Every row gives one point. The points of each table are mixes of a few directions, plus a little noise. Count the directions of each table, and those that both share. Where both have some left over, give the other angles between the two spaces (their principal angles), to ten degrees, smallest first.

First (5 x 2)
[[ 21  -3]
 [ 28  -3]
 [ 37  -5]
 [-62   8]
 [-23   3]]
Second (5 x 2)
[[-50   6]
 [-15   2]
 [ 35  -4]
 [ 51  -6]
 [-21   3]]
Directions: first 1, second 1, shared 1

First (8 x 6)
[[ -5  -7  12 -10   8  -2]
 [ 11  39  25  55  -6   4]
 [  3 -18 -33   2 -17  28]
 [-11 -22 -25 -71  14 -43]
 [ -9 -24  24  -8  10  24]
 [  1  19  57  50   7  25]
 [  0  15 -22 -37   7 -60]
 [  9  -2 -37  19 -23  23]]
Second (8 x 6)
[[ -7 -17  21   3   7  30]
 [-15  21 -40  -7  16  28]
 [ 14 -19  -1 -38 -14 -74]
 [ 17 -25   7 -16 -22 -48]
 [-13  20  22  35  19  57]
 [  4 -22 -38   3 -20  32]
 [-17  23  21  13  29  33]
 [ 18  18   9   7 -15 -58]]
Directions: first 3, second 4, shared 3

First (7 x 9)
[[-21  34 -35  -4  48   9  17  22 -25]
 [ 31 -49  51   6 -69 -14 -24 -32  37]
 [ 25 -41  42   5 -57 -12 -20 -27  31]
 [  5  -7   8   1 -11  -2  -4  -5   6]
 [-16  26 -27  -3  37   7  13  17 -19]
 [-25  42 -43  -5  59  11  21  27 -31]
 [  2  -3   4   0  -5  -1  -2  -2   3]]
Second (8 x 9)
[[ 10  38 -30   1  28 -30  -6 -16  28]
 [ 32   1   7   6 -22 -39 -24 -38  53]
 [ 25  18  -9   4  -3 -39 -18 -32  48]
 [-20 -32  22  -3 -15  40  14  28 -44]
 [-34 -19   8  -5   7  50  24  42 -62]
 [  9 -35  33   2 -40   6  -7  -7   5]
 [-26  -8   1  -4  11  35  18  32 -46]
 [  4  39 -32   0  34 -23  -1  -8  17]]
Directions: first 1, second 2, shared 1

First (11 x 14)
[[ -1 -43 -15  13   9  -8  -2  13   7   1 -12 -32  -4 -14]
 [-24 -22   4  50 -30 -28 -13  31  23 -44   3  14   6  13]
 [ 29  -3   0 -14  13 -10   8  30 -11  11  15  -3 -56 -11]
 [-18   9 -25 -17   0  36   0 -60 -24  17 -19 -35  39   3]
 [ 16  72  37 -19 -15  -3   5   6  -6  -6  32  69 -20  22]
 [ -2  -1  -6 -29  26  26   6 -37  -5  34 -18 -22  39 -16]
 [-39   9  40  36 -17 -40  33  50  -5 -27  37  38  30   1]
 [ 23  30  16 -32  16  12   1 -11   3  21   3  22  -4  -2]
 [-19  24 -16   8 -30  15  -1 -30 -27 -14   4  -7   5  21]
 [ 49 -63   7   4  39 -35 -11  73  46   8  -7  -4 -63 -32]
 [-12 -11 -42  -1 -11  36 -27 -65   0   0 -37 -41  28  12]]
Second (11 x 14)
[[ 26  10  20 -19  19  -9   6  24   8  14  12  23 -25  -9]
 [-20  -8 -30  12 -20  28 -31 -57  12 -14 -34 -22  40  18]
 [ 15  -5 -14  19 -24  -1 -39  -3  28 -30 -14  10 -31  22]
 [ -3 -23  10  10  12 -16   5  25  16   0   0   1   9 -13]
 [-22  36 -28   3 -38  21   9 -38 -57 -13  15 -21 -13  27]
 [-13 -36 -12  41 -21 -18 -19  19  23 -34 -10  -8  -4   8]
 [ 30  29  47 -51  51 -14  51  44 -25  51  39  28 -21 -34]
 [-42 -21 -15  15  -2  10  10 -26 -11   1 -14 -35  62  -6]
 [ 53  51  42 -59  38  -7  31  36 -18  43  39  45 -57 -17]
 [-41 -17 -17  13  -5  13   8 -32 -14   1 -15 -34  59  -2]
 [ 15 -17  -4  16  -8  -7 -32   8  38 -21 -16  12 -17   9]]
Directions: first 5, second 4, shared 4
